Each row of a before or after table is a point. The points were changed in one or more steps. Then noise was added and the rows were shuffled. The steps act on columns, c1 being the first. Write out the steps. A step turns or swaps two columns, mirrors them in a line or flattens them onto one, adds a multiple of one to another, or multiplies or shifts one. Angles are multiples of 10 degrees, from the lower column toward the higher: turns from -170 to 170, lines from 10 to 170 but not 90. Use the fewest steps. Two steps may share a column if one is a turn and the other turns, adds or multiplies; they go together, in the order done. Otherwise the lowest column goes first.

Before (14 x 3):
15 -18 21

44 -19 39

17 59 -13

25 14 -24

-4 -17 -16

38 36 -9

18 -15 45

4 -19 20

33 -5 -12

-11 36 27

-53 -6 15

42 -22 19

43 -33 54

-48 29 -6
After, 14 rows:
-14 26 -37

33 0 13

-47 29 -3

-3 -12 18

18 -30 -38

44 -33 -31

-53 -14 -11

15 -23 -12

36 35 -3

24 21 18

18 60 -5

44 -51 -38

4 -25 -13

41 -28 -11
Steps: mirror c2 and c3 in the line at 170 degrees

Before (12 x 4):
-11 -23 59 -30

-12 -1 37 -11

-52 14 19 28

-27 -8 26 -6

-1 -11 46 -5

-9 -6 8 21

-52 13 22 -25

-57 37 -30 35

0 10 11 -7

3 -17 -27 9

9 19 -19 26

-25 23 -38 27
After, 12 rows:
-52 4 -25 26

-8 62 -23 -30

9 -27 0 28

0 2 -17 -6

-10 10 0 20

-23 -44 6 24

-2 42 -22 -5

-25 25 -10 -9

-52 8 -22 -25

2 -15 28 6

-57 -45 -9 35

-12 29 -25 -12
Steps: turn c2 and c3 by -130 degrees

Before (9 x 6):
15 -12 -20 -2 -15 0

3 -11 5 3 -2 3

12 16 -1 -4 -12 -7

5 -3 -9 0 10 9

9 -7 5 8 -18 10

34 29 5 3 -7 0

3 28 -3 -13 -14 8

3 15 -7 -10 -4 3

2 -13 -6 -19 -10 9
After:
2 29 -9 -13 -13 4

2 16 -21 -11 -5 2

14 -13 -61 -1 -17 1

13 14 -3 -3 -13 2

3 -12 17 3 -2 -1

10 -7 14 7 -17 -1

34 29 16 3 -8 0

1 -14 -17 -20 -10 4

5 -3 -27 0 10 0
Steps: multiply c3 by 3; flatten c4 and c6 onto the line at 170 degrees

Before:
-24 -38 42 -5 36 -45 -6 48 30

14 -36 53 8 -6 -41 16 -32 -29

30 58 -26 -40 -8 32 20 -7 -45

-14 23 1 -15 -51 9 -53 27 24

28 56 -3 47 34 -13 48 -15 -20

-29 33 26 52 44 7 -44 -37 -37

-40 4 -23 -33 -31 -4 -49 -34 5

32 36 34 3 38 -44 6 -38 -25

-57 16 57 -38 -10 -57 27 35 30

-18 50 50 -39 -11 8 41 -44 41
After (10 x 9):
-49 -1 22 53 -35 7 -43 42 34

-9 47 34 2 -36 -43 -24 38 -12

-51 17 51 -38 -42 6 49 -10 -31

-30 3 1 -16 29 9 16 -49 59

-28 57 0 47 -18 -15 -7 32 -54

17 -45 41 -2 46 -48 26 36 15

38 -16 53 6 -28 -41 -30 -10 -21

-47 -33 56 -39 36 -54 38 -11 -22

-26 -27 -25 -38 -30 -6 -3 -31 52

-24 58 -26 -38 -6 31 -43 -9 -31
Steps: turn c1 and c2 by 50 degrees; swap c5 and c8; turn c7 and c9 by -80 degrees

Before:
8 -6 -9 3 11 3 1 30 -17 -14 9

-20 8 -7 4 -14 4 3 -10 -1 4 -2

10 1 -3 -13 -28 -17 -20 -3 2 -8 2

-3 10 -8 -20 8 4 10 -11 1 27 11

2 -5 2 -2 9 -17 10 -5 -6 2 2

12 8 -8 5 11 -21 15 2 -1 -16 9

4 16 -2 6 7 0 9 3 -2 -5 -30

12 -3 -11 -1 -7 4 15 -3 4 -16 13

0 2 -13 5 1 2 10 -10 -15 -17 12
After:
4 16 -2 6 8 0 9 3 -2 -5 -60

-3 10 -8 -21 7 4 10 -10 1 27 22

2 -5 1 -2 12 -17 10 -5 -6 2 4

9 -6 -9 2 20 3 1 30 -17 -14 18

-20 8 -7 4 -13 4 3 -10 -1 4 -4

12 8 -8 5 12 -21 15 2 -1 -16 18

9 1 -3 -13 -29 -17 -20 -3 2 -8 4

0 2 -13 5 9 2 11 -10 -15 -17 24

12 -3 -11 -1 -9 4 15 -3 4 -15 26
Steps: add -0.5 times c9 to c5; multiply c11 by 2

Before:
5 0 -9 4 -23 32 -16 9 -18 16 6 15

22 19 -6 -3 -3 -7 48 -16 18 24 -17 31

4 16 9 23 -1 35 32 -9 -11 -2 5 25

7 -17 7 18 -10 6 -15 30 -14 21 10 31

-11 -10 4 -20 -28 0 -26 20 -28 -1 6 25

-12 7 -14 -13 9 -5 1 33 10 -22 17 -23

-22 -5 -34 -8 30 -19 11 -13 28 -36 14 -1

22 12 26 26 -11 10 -3 -10 -38 6 -2 18

-43 4 -15 -12 20 -18 25 -9 18 4 17 -11

6 -17 33 5 10 26 25 -20 15 -25 -8 -8

-24 -20 -19 -28 24 -7 16 26 -13 -17 -6 0

-1 12 -9 32 -18 -5 60 -20 19 1 -27 14

19 -14 -14 5 -32 5 4 11 -39 27 25 16

6 -4 3 13 8 20 4 -12 -13 9 -21 -3
After, 14 rows:
24 13 25 -24 -9 -16 -4 -11 -37 -7 -1 5

5 -15 5 -14 -12 -12 -12 30 -16 -4 11 6

-12 7 -15 12 11 8 2 34 9 -1 17 1

5 16 8 -42 1 -4 32 -8 -11 -13 6 11

6 -3 6 -25 8 0 4 -12 -13 8 -21 -4

-23 -6 -36 21 31 -2 11 -11 29 -19 14 19

-11 -8 4 11 -28 17 -25 20 -28 -14 8 10

19 -15 -14 -8 -32 -2 4 11 -40 8 27 -6

-23 -20 -17 22 25 19 15 25 -13 -9 -7 7

8 -18 32 -25 10 7 27 -21 17 -11 -10 8

21 17 -5 10 -3 -2 48 -18 17 -1 -19 1

6 -1 -10 -29 -23 14 -16 8 -19 0 5 -2

-3 14 -10 -12 -21 -31 59 -21 16 -7 -27 6

-45 3 -14 20 18 2 26 -11 19 8 17 -4
Steps: mirror c4 and c6 in the line at 120 degrees; flatten c10 and c12 onto the line at 140 degrees

Before, 8 rows:
17 0 7 -36 -5 -4 -13 3 -19 -12 -16 16 -9 -29 28 -11 -13 -60

13 30 -43 47 14 -26 9 4 -27 -15 2 50 11 -2 -33 -16 -7 -25

18 47 23 -21 6 5 1 0 1 -17 -26 1 13 19 28 22 11 -17

-2 22 11 -22 -1 6 12 2 10 -2 5 2 -21 -12 35 -32 -12 34

-10 -7 -12 -13 -7 -15 11 -17 -21 2 -6 32 2 -25 9 -28 -12 25

-1 12 31 38 -15 -12 -13 12 32 5 -10 15 -11 -7 -21 2 -13 28

14 -8 15 -33 15 5 26 12 -6 -4 -16 -8 -21 14 23 -31 1 22

16 0 31 -34 0 46 -12 -15 2 7 12 11 -5 4 27 10 7 -18
After:
19 2 6 -36 2 9 -59 -11 2 -13 -15 11 -6 36 28 6 -14 -15

19 48 22 -20 -1 -7 -15 13 8 -18 -26 1 17 -17 28 -18 11 0

13 -7 14 -32 -10 -18 22 -30 11 -6 -16 -9 -19 -9 25 22 0 25

17 2 32 -34 30 -46 -15 11 0 8 11 11 -11 -3 26 -14 10 -11

-1 12 30 37 4 25 28 -14 -33 4 -11 15 -1 -8 -20 -7 -13 -12

-3 20 11 -23 4 -6 34 -20 -12 -2 6 1 -20 6 34 23 -11 13

-12 -7 -13 -16 -5 22 25 8 6 1 -6 32 -17 33 7 28 -12 9

12 30 -44 46 -24 14 -27 1 21 -12 2 50 6 14 -34 20 -9 9
Steps: turn c5 and c6 by -140 degrees; multiply c6 by 1.3; swap c7 and c18; turn c13 and c16 by 160 degrees; turn c8 and c13 by 140 degrees; turn c9 and c14 by -150 degrees
